Each row is a point. The window is the flat piece filled in between its corners: a triangle in 3 columns, a solid with four corners in 4, and so on. A path goes straight from each point to the next, and from the last back to the first. List the points from which the path goes on through the window.

Window:
[[ 1.3 -1.2 -7.3]
 [ 0.4  7.8 -3.6]
 [ 1.0 -3.0  6.6]]
Path:
(1): [-2.2  2.1 -4.3]
(2): [8.1 1.8 0.0]
(3): [ 3.8 -3.4  4.1]
(4): [-3.5 -0.8  7.8]
(5): [-5.0 -3.7 -3.9]
(6): [ 3.1 -0.1 -6.7]
(7): [3.4 4.0 1.1]
(8): [-5.5  7.1  1.3]
Through the window after points: 1, 3, 5

Window (4 x 4):
[[ 2.7  5.3 -4.5  9.6]
 [ 3.9 -2.3  1.4 -5.6]
 [-1.0  0.5  2.0 -1.8]
 [-1.3  2.3 -1.6 -6.2]]
Path:
(1): [  3.1   2.2   2.4 -11.1]
(2): [ 6.3  5.4 -2.1 -2.6]
(3): [-0.5 -2.4 -2.8  7.7]
(4): [ 2.5 -5.3 -5.8 -2.7]
(5): [ 2.2  2.0  4.6 -5.0]
(6): [ 3.1  4.8  4.9 -6.9]
(7): [-0.7 -3.9  0.9 -7.6]
(8): [-2.4 -1.7 -4.8  6.2]
(9): [3.0 6.1 0.0 0.7]
(10): [ 2.7  2.8  1.5 -2.8]
(11): [-3.5 -0.1 -7.0 -3.2]
(12): [-3.4 -4.0 -3.8 -6.5]
(13): [ 6.4 -1.0  8.8 -9.6]
(14): [ 3.5  2.9  1.4 -0.7]
(15): [ 1.4 -4.0 -2.5  5.8]
(16): [ 1.3 -6.0  0.1 -2.6]
Through the window after points: 4, 8, 10

Window, 4 rows:
[[-3.4  5.1  1.4 -1.7]
 [ 4.8 -9.2 -2.9 -1.2]
 [-5.9  4.5 -2.7  1.1]
 [-5.1 -8.7 -0.1 -0.5]]
Path:
(1): [ 0.6  0.5 -1.5  6.5]
(2): [-5.3  6.5 -0.6 -6.8]
(3): [-6.2  5.9  1.6 -8.5]
(4): [-0.1  1.8  0.2  6.6]
(5): [2.3 0.0 2.5 5.4]
(6): [-1.9 -0.1 -3.8 -1.5]
(7): [-2.9 -0.9 -2.1 -8.6]
(8): [-2.8 -1.7 -2.2  7.1]
Through the window after points: 3, 7

Window (6 x 6):
[[  9.1  -1.4  -3.9  -3.7  -0.1   1.9]
 [  0.4  -3.6   8.2   4.2  -7.6  -6.7]
 [  4.7   5.0   7.9   3.2  -0.5  -6.7]
 [  0.6  -1.8  -2.1   4.1  -0.6  -0.4]
 [  5.1   1.3 -10.6  -1.3  -5.3  10.5]
 [  2.7   6.5   0.2  -5.4   1.0  -6.7]]
Path:
(1): [ 2.1  4.7 -4.6  2.3 -2.6 -2.1]
(2): [ 1.3  0.8  1.1 -2.2 -1.7  0.5]
(3): [-0.6  1.8  5.9  1.1 -1.5 -4.6]
(4): [10.0  7.4 -0.2  6.4 -2.3 -5.4]
(5): [ 5.4  4.8 -8.1 -1.1 -5.9 -6.3]
(6): [ 0.6  6.0  8.2 -7.3  6.4 -5.0]
(7): [ 1.5 -1.6  1.2 -0.8  0.3  2.2]
(8): [ 2.8 -0.9 -2.2  2.0 -7.7 -3.7]
(9): [ 5.3 -0.3 -0.1  0.3 -2.9 -4.5]
(10): [3.1 2.2 3.4 2.1 0.8 5.0]
(11): [ 1.6 -0.6  4.4  0.6 -4.5  0.0]
(12): [ 3.7 -2.7 -4.7  4.3 -7.0 -2.4]
(13): [ 9.3  4.9  0.4 -2.1 -5.2 -7.0]
(14): [ 1.3  2.1  6.3  2.6  2.4 -2.6]
(15): [ 2.1 -0.2  1.8  0.8 -0.4  0.3]
(16): [ 8.9  3.9 -0.8  1.8 -2.4 -5.1]
Through the window after points: 5, 9, 11, 13, 15

Window (6 x 6):
[[ 1.7 -4.2 -8.0  2.0 -5.4  0.0]
 [-5.2 -1.2 -3.8 -0.3  2.1 -5.7]
 [-9.1 -3.9  3.1 -2.6 -0.7  3.1]
 [ 3.2 -2.3 -3.0 -7.2 -8.9 -3.9]
 [ 0.5 11.3  5.3 -2.6  3.7  5.2]
 [-0.1  8.6  6.0  1.1 -0.8 -4.3]]
Path:
(1): [-1.6  1.6  4.3 -3.7  1.9  0.3]
(2): [ 2.3  0.4  9.7  0.6  2.2 -2.3]
(3): [-2.3 11.1 -0.4 -1.9 -0.7  2.4]
(4): [-1.4  6.6  2.2 -0.9 -4.7 -3.4]
(5): [ 2.9 -0.5  0.4  1.0  0.6 -2.1]
(6): [ 1.3 -0.6  1.8 -3.6 -2.9 -3.4]
(7): [-6.3  1.6 -5.4 -4.1 -6.8  2.5]
(8): [-4.6 13.4  4.6 -0.3 -1.0  2.6]
(9): [ 3.7  4.8  4.1 -2.7  3.8  1.4]
(10): [-1.9 -2.4  1.7  0.0  2.9 -3.9]
(11): [ -5.8  -0.3  -2.4  -2.2 -10.9   2.1]
(12): [-8.5  5.0  3.2 -1.3  0.0  3.0]
Through the window after points: 2, 4, 6, 8

Window (8 x 8):
[[ 1.7 -5.0 -5.4 -4.5 -0.6  2.0  3.4  3.4]
 [ 1.0  3.6 -3.7  6.1 -1.0 -2.1 -0.7  5.0]
 [ 6.0  1.5  5.3 -3.1  8.7  3.4 10.9 -1.4]
 [ 3.9  2.0 -1.8 -3.2 -4.7  3.1 -6.0  1.9]
 [11.5  1.7  2.2  0.9  5.2 -3.1  8.8 -6.2]
 [-4.3  5.0  1.5 -8.3 -3.6  1.5  1.2 -5.6]
 [-1.0  0.3 -1.7 -0.4 -3.6 -6.1 -9.4  6.3]
 [-4.1 -2.7 -1.0  8.5  3.1 -0.2 -4.5  0.5]]
Path:
(1): [-0.3  3.9 -4.3  2.0  5.0 -2.1 -0.2  2.1]
(2): [ 1.9  3.4 -4.8 -5.0  0.3  1.2 -3.2  0.2]
(3): [ 0.3  1.0  4.0 -2.3 -6.3  2.5 -1.0 -1.1]
(4): [ 1.5 -4.0  4.2  4.1 -2.3 -3.7  4.0 -3.9]
(5): [ 2.3 -0.6 -3.9 -6.6  2.6  3.7  1.8  1.8]
(6): [ -4.5   9.6  -4.1  -0.7  -0.5   1.3 -12.0  -0.4]
(7): [ 1.7 -9.0  0.3  0.4 -4.6 -4.5  1.4  8.6]
(8): [ 0.2 -2.9  0.3 -0.2 -2.1 -3.7  0.1  0.6]
(9): [-3.2  9.5 -5.8 -1.3  5.8  4.5 -6.8  5.5]
(10): [-1.1  0.6 -6.0 -5.9  8.9 -0.4 -2.1  2.5]
(11): [ 3.0 -4.3 -2.2 -0.9 -6.5  2.0  4.8  2.4]
(12): [10.1 -5.1  5.0  1.6 -3.5 -1.0  0.5  2.8]
Through the window after points: 2, 10

Window, 9 rows:
[[ 11.9   4.9   1.0   2.2   3.1   4.7  -2.4   7.1   4.7]
 [ -0.8  -6.2  -3.3   0.8   5.4   2.5   2.6  -4.2  -0.1]
 [ -3.5  -4.1   0.5  -0.5   0.4  -6.6   1.5  -0.8   1.2]
 [ -5.2  -1.3  -1.6   3.4   1.2   1.1   7.1   1.4  -1.8]
 [ -1.9   2.2  -4.4  -3.3   6.8  -3.6   3.8  -2.4  -0.7]
 [ -2.4  -0.9  -4.6  -2.3  -2.0   1.5   4.9  -3.3   3.6]
 [ 12.1  11.1   2.2   7.5   3.4   5.9  -7.2  -0.4   4.1]
 [ -2.6  -4.2  -0.7  -6.4  -7.9  -2.7  -0.3   4.9 -11.2]
 [  3.2  -1.4  -6.9   2.3   2.8  -7.5   7.0  -5.2  -0.8]]
Path:
(1): [ 2.2  1.5  0.4 -2.7  2.8 -0.3  5.9 -1.6  1.0]
(2): [-4.5 -5.3 -6.2  8.4 -3.7 -2.4 -2.1  6.0 -5.7]
(3): [ 0.1  1.6 -2.4  2.8  4.2 -0.6 -0.4  0.7  3.0]
(4): [10.0 -2.9  1.7  0.4  3.1  2.2  5.2 -7.2  1.3]
(5): [ 1.5  1.1  0.5 -0.7  1.4  1.6  4.7 -5.0 -2.6]
(6): [ 0.5 -1.2 -7.4  1.5  4.9 -2.8  1.8  1.9  1.5]
(7): [  3.2   1.2 -13.7   2.8   6.0   0.7   0.6   2.3   2.6]
(8): [ 2.2  0.6  9.8  3.1  2.4  1.6  2.4 -5.4  3.4]
Through the window after points: 1

Window:
[[  3.4   3.6   0.0  -4.3   4.1   2.5   4.6  -9.6   1.0]
 [ -3.0  -0.5   2.8  -0.7   0.6 -11.7  -5.3   4.8   0.4]
 [  3.2  -6.2   3.1   5.5   0.3 -10.3 -12.6   1.4  -3.3]
 [  0.9   0.9  -1.2   2.0  -6.1  -2.5  -0.9  -5.0   5.7]
 [ -6.8   6.6  10.5  -6.0  -5.0   2.1  -0.6  -0.7  -3.5]
 [  2.3   3.9   4.2  -9.0  -4.2   4.5  -1.4  -1.8   4.1]
 [ -4.1  -2.0  -4.3  -2.7  -5.1   9.8   8.5   5.1   2.1]
 [  3.7   3.2   2.0  -6.9  -5.4   0.0   5.2  -3.7  -2.7]
 [  5.3   7.9  -1.3  -0.9  -1.4   5.8   5.2  -0.7   1.2]]
Path:
(1): [ 0.3 -0.5  7.4 -2.6 -1.8 -0.3  1.6  1.5  0.8]
(2): [ 0.4 -6.9 13.4  0.0  2.5  0.2 -0.2 -0.2  1.0]
(3): [-0.4  4.9 -3.2 -3.8 -3.8 -3.4 -3.5  1.6 -1.5]
(4): [-0.2  6.7 -1.0 -3.5 -6.0  0.1 -7.0 -2.2 -4.1]
(5): [ 3.9  1.2  7.9 -4.0  5.6 -2.4  8.4 -6.8  4.8]
(6): [ 1.8  1.8  7.0 -3.1 -5.1  0.8  5.4 -1.6  1.0]
(7): [-5.6  5.6 -2.5 -7.7 -2.2  0.9 -4.6 -0.6 -6.3]
(8): [-0.2  6.0 -0.8 -0.6 -3.1  3.9 -1.4 -3.6 -2.8]
(9): [ 5.4 -0.1  4.1 -4.3 -2.7  0.6  4.8 -0.9  1.9]
(10): [ 1.6 -1.9  5.7 -6.6 -1.5  5.3 10.3  3.0  2.9]
(11): [-2.2  1.5 -2.1 -2.3 -4.4  1.5 -1.5 -2.2  0.1]
(12): [-2.5  2.0 -5.5 -6.3 -3.6 -0.8 -0.8 -0.8 -3.7]
(13): [ 2.3  0.3  5.4  0.0 -0.9 -0.9  1.7 -5.6  4.4]
(14): [ 2.4  0.4  8.6 -2.2 -7.0  1.8  5.9 -1.2  0.1]
(15): [-2.4  6.8  2.2 -6.1 -2.4  1.1 -0.5 -1.8 -2.6]
(16): [-3.6  8.5 -1.6 -9.2 -3.7  0.9 -3.9 -0.6 -2.1]
Through the window after points: 6, 14
